Every row gives one point. Each copy is the shape, with its points in the same order, turned, moved and blurred by noise. Is it also mirrored, or only turned?

Shape:
[[ -6 -14   7]
 [-23  25 -11]
 [ 35 -18   7]
 [  7   1  26]
 [-17  18  13]
 [-19  59 -11]
 [  2   7  16]
 [  0   5  22]]
Copy 1:
[[-16  14  11]
 [ 30  19   8]
 [-36 -10 -14]
 [-12 -15  18]
 [ 15   2  22]
 [ 58  -2   1]
 [ -2  -7  12]
 [ -4 -10  18]]
Copy 1 is: only turned
Copy 2 (8 x 3):
[[-10  22   5]
 [ 14   6 -35]
 [-28  -7  28]
 [  7   7  19]
 [ 22  12 -10]
 [ 36 -18 -44]
 [  7   3   6]
 [  9   9  12]]
Copy 2 is: only turned
Copy 3, 8 rows:
[[ 17  -5   3]
 [-25 -23  -1]
 [ 21  23  29]
 [ 17 -15  25]
 [ -2 -31   9]
 [-53 -41  16]
 [  8 -14  22]
 [  9 -20  22]]
Copy 3 is: only turned
Copy 4:
[[  7 -12  19]
 [-38  -5  -3]
 [ 39  -7   0]
 [  6  18  17]
 [-19  13  11]
 [-60  21 -24]
 [  5   8   9]
 [  1  13  14]]
Copy 4 is: only turned

Shape:
[[  9  -5  24   6]
 [ -4  44 -31  -3]
 [-21 -23 -55  29]
 [ -7 -11  19 -28]
 [-12   3  60   8]
 [  2 -37 -12 -22]
 [ 24  -1 -14   8]
 [-15 -33  25   4]]
Copy 1, 8 rows:
[[ 16 -13  13   6]
 [-12 -44 -45 -23]
 [-52 -39 -22  46]
 [  6  19  -7   2]
 [ 56  -3   6  16]
 [-32  17   2  13]
 [-16 -29   8  -4]
 [  9   8   9  36]]
Copy 1 is: only turned
Copy 2:
[[ 21  -1  11  17]
 [-17   0 -30 -35]
 [ 13 -56 -57   0]
 [  6  22 -15  33]
 [ -5   8  37  39]
 [ 34   2 -42  28]
 [ 32  -9 -15 -11]
 [ 17 -12  -4  48]]
Copy 2 is: mirrored

Shape, 9 rows:
[[  9 -33  24  41 -39   9]
 [ -2 -19 -38  -1 -27  18]
 [ -9  23  25 -15 -37  17]
 [ 22  23 -34  -5  15  -7]
 [ 16  20 -27  -3 -27 -29]
 [ -8   3 -19  32  12   7]
 [ -3 -24   2  16  -7 -18]
 [-18  17 -12  -9  24 -26]
 [ 24 -49 -40  10  -9  -6]]
Copy 1, 9 rows:
[[ 48  32  23  26  -2  34]
 [ 35 -11 -14  10  17 -12]
 [ -5  14 -37  34  -6  38]
 [ -6  -5 -14  -5 -32 -33]
 [  8 -27  -9  26 -38  -8]
 [ 15   6   3 -28 -12   4]
 [ 12   2  30  12  -3  12]
 [-32 -19   6 -11 -16  -1]
 [ 40  -5  29  15   9 -35]]
Copy 1 is: mirrored
Copy 2:
[[-28 -19 -50 -28  -8   1]
 [ -1   3  16 -48 -14  13]
 [-55  18   8   8  -8   8]
 [ 21  32  25 -12  11 -24]
 [  9  47   2 -10 -23  -8]
 [  4 -12  10 -21  -4 -36]
 [  9 -12 -18  -5 -15  -2]
 [ 19   6  30  23 -13 -21]
 [ 37  -3 -13 -48  -1  15]]
Copy 2 is: only turned
Copy 3:
[[ 35 -34 -10 -23 -34 -32]
 [ -6  15 -18 -52 -27  -4]
 [ 40  27  16  -4 -13   4]
 [-30  29  -8  -8  28  -8]
 [ -7  15  26 -37  18 -17]
 [-24  -2  -7   7 -19 -22]
 [ -2 -31   0 -23 -11  -6]
 [-28   5  18   2   9  25]
 [-21 -14 -31 -60  -6 -10]]
Copy 3 is: only turned

Shape:
[[  5  -7  38   0  19  58  11  12]
 [ 15 -13 -12  -8   7 -21  -1 -26]
 [-17   2 -22  -9  17  -6  -6   7]
 [ 25  20  -8  25 -57  -2 -16   8]
 [-17 -10  25  -4  19 -20   0 -37]
 [ 21  -7 -14  28  19  -4  -9   8]
 [ 31  -6  13  23 -46   7  35   2]
 [ 15  -5 -16  -7  23 -15  -4   6]
 [  3  57  19   2 -11 -10  -5 -38]
 [-13 -14  18  -7  16 -23  11  16]
 [-11  22   2  28  -8 -13  11 -19]]
Copy 1:
[[ 17  49 -18  -3  36   5  31 -23]
 [ -7 -22  -6  -4 -30  13   4  -6]
 [ -3  -9  -2 -31   1 -12  -3  11]
 [-16 -12   3  60   7 -27   0  24]
 [  7  15  -2 -19 -44  20  24  10]
 [ -6 -20 -15  -4  -6 -28  25 -15]
 [ -2  18 -36  60  -7 -11 -11  -4]
 [-14 -15   1 -20  -9 -10   3 -17]
 [-46  20   8  17 -16  18  28  42]
 [  7  24   2 -21 -27 -18  -5 -10]
 [-16   7 -22   8 -22 -12  17  33]]
Copy 1 is: only turned
Copy 2, 11 rows:
[[-18 -46 -34  26 -24  14  30  13]
 [ -7   7   6 -10   3   2 -37  19]
 [ 13  10 -16  -8   2  16 -14 -12]
 [ 10  19  37  -3  33  -1  44  27]
 [-37   2 -24 -34 -12  -4 -24  17]
 [  9  23   6  12 -28   8   0  19]
 [  5 -35  39 -17   3  -8  29  39]
 [ 13   9  -8   6  -8   1 -28  15]
 [-44  15   0  -7  27 -46  13  -4]
 [ 17 -10 -31 -30 -13   0  -8  18]
 [-14   7  14 -31  -3 -13  16  -6]]
Copy 2 is: only turned
Copy 3, 11 rows:
[[-27  14  14  40  28 -30   2  30]
 [ 12  18  -1  -9  -3  21  22  -4]
 [ -4  -5  16   9 -10  18 -16 -26]
 [ 33 -23 -19 -38  28 -39   1  -6]
 [  7  22 -19  18  20  48   5   7]
 [ -1  20   7  -8  25  -5  10 -35]
 [ -7  -8 -40 -42  22 -34  20  22]
 [ -1  18  12  -7  -4   2   6 -26]
 [ 46 -27 -37  36   7   2  29  -9]
 [-14  27 -21   4  -5  18 -23  -4]
 [  8 -22 -31   2  24  13  11 -16]]
Copy 3 is: mirrored
Copy 4:
[[ -5 -37  20  25  13  46  28   7]
 [ 16  -6 -21 -23   9 -20 -12  19]
 [ 11  15 -37  14   3   7  -8  10]
 [-48  27  20 -20 -29 -11  -6  -1]
 [ 39 -26  -6  14  -4 -31  -7  17]
 [  0 -10 -20 -16 -19  22 -20  15]
 [-58 -32  14 -20  -1 -12  -2  -7]
 [ 15  -2 -25 -16   5   9 -15   5]
 [ 21   8  15 -14 -32 -37  39  -6]
 [ 15 -14 -26  19  11  -3 -21 -17]
 [ -4  -8 -17   2 -36 -28   7  -1]]
Copy 4 is: mirrored

Shape, 12 rows:
[[ 16  -8   3  -5 -12  10   6 -14  43]
 [ 10 -29  -1 -23  -2  60   7  -2 -21]
 [  3  13   3 -17  -7 -25  -6  11 -12]
 [ 33   6 -11 -10  25  10   8 -11  32]
 [ 15 -16   2  -3  21  60  -5 -11  -2]
 [-24  -7 -18  -2 -12 -22 -16   8   4]
 [ 27 -16  -9   0 -12 -16  -4  -8  25]
 [  3 -26  10   0   3  -4  -3  15 -16]
 [  3  -4  -2   3  -8  -5   7  23  19]
 [-11   0  16   8  -9 -12  -8   4 -16]
 [-12 -22  -2 -21  20  35  24 -18 -11]
 [ 11   9  -9  16  -3  -3  10   3 -21]]
Copy 1:
[[-16  -5 -30 -24 -10 -12  23  10 -11]
 [ 27 -11  19   3 -44 -23  49  15 -38]
 [ 11  31  16  -8   1  -2  -3  12  10]
 [-25   3  -9 -17  -2 -22  18 -26 -26]
 [ 14 -20   2  12 -23 -15  51 -11 -40]
 [ 15   2  10 -13  14 -21   8  27  28]
 [-33   2  -8 -11  -9 -15  10  14   3]
 [  6   7  22   1 -18  -1  32  16  16]
 [  0  -6   7 -28  -9   4  10   5   9]
 [ 19   9   8   7  -7   8   7  14  20]
 [ 31  -3   0   2 -34 -41  42 -12  -9]
 [  8  -9  16   8 -18  -5  -9  -3   4]]
Copy 1 is: only turned
Copy 2 (12 x 9):
[[ 20  30  19 -11   2   6   5  18 -10]
 [ -5   4 -14 -25  43 -45  28  19   3]
 [ -1 -16  15   2 -14  -8  -8 -14  30]
 [ 17   2  16 -19   5  -3 -27  35 -13]
 [ -2  -1 -16 -43  39 -20   8  23 -18]
 [-19  16  -6  -4 -21   7  -4  -7  33]
 [ -2  21  25  10   7  10 -11  11   3]
 [ -8 -10 -16  10  17  -2   2  -5  17]
 [  8   0   1   2  -7  13   9  19  19]
 [-11 -11  -4  -3  -7   4  10 -24  12]
 [  1   9 -30 -17  10 -47   5  13 -13]
 [-25 -24   8   0  -9  -5   5   9   1]]
Copy 2 is: mirrored
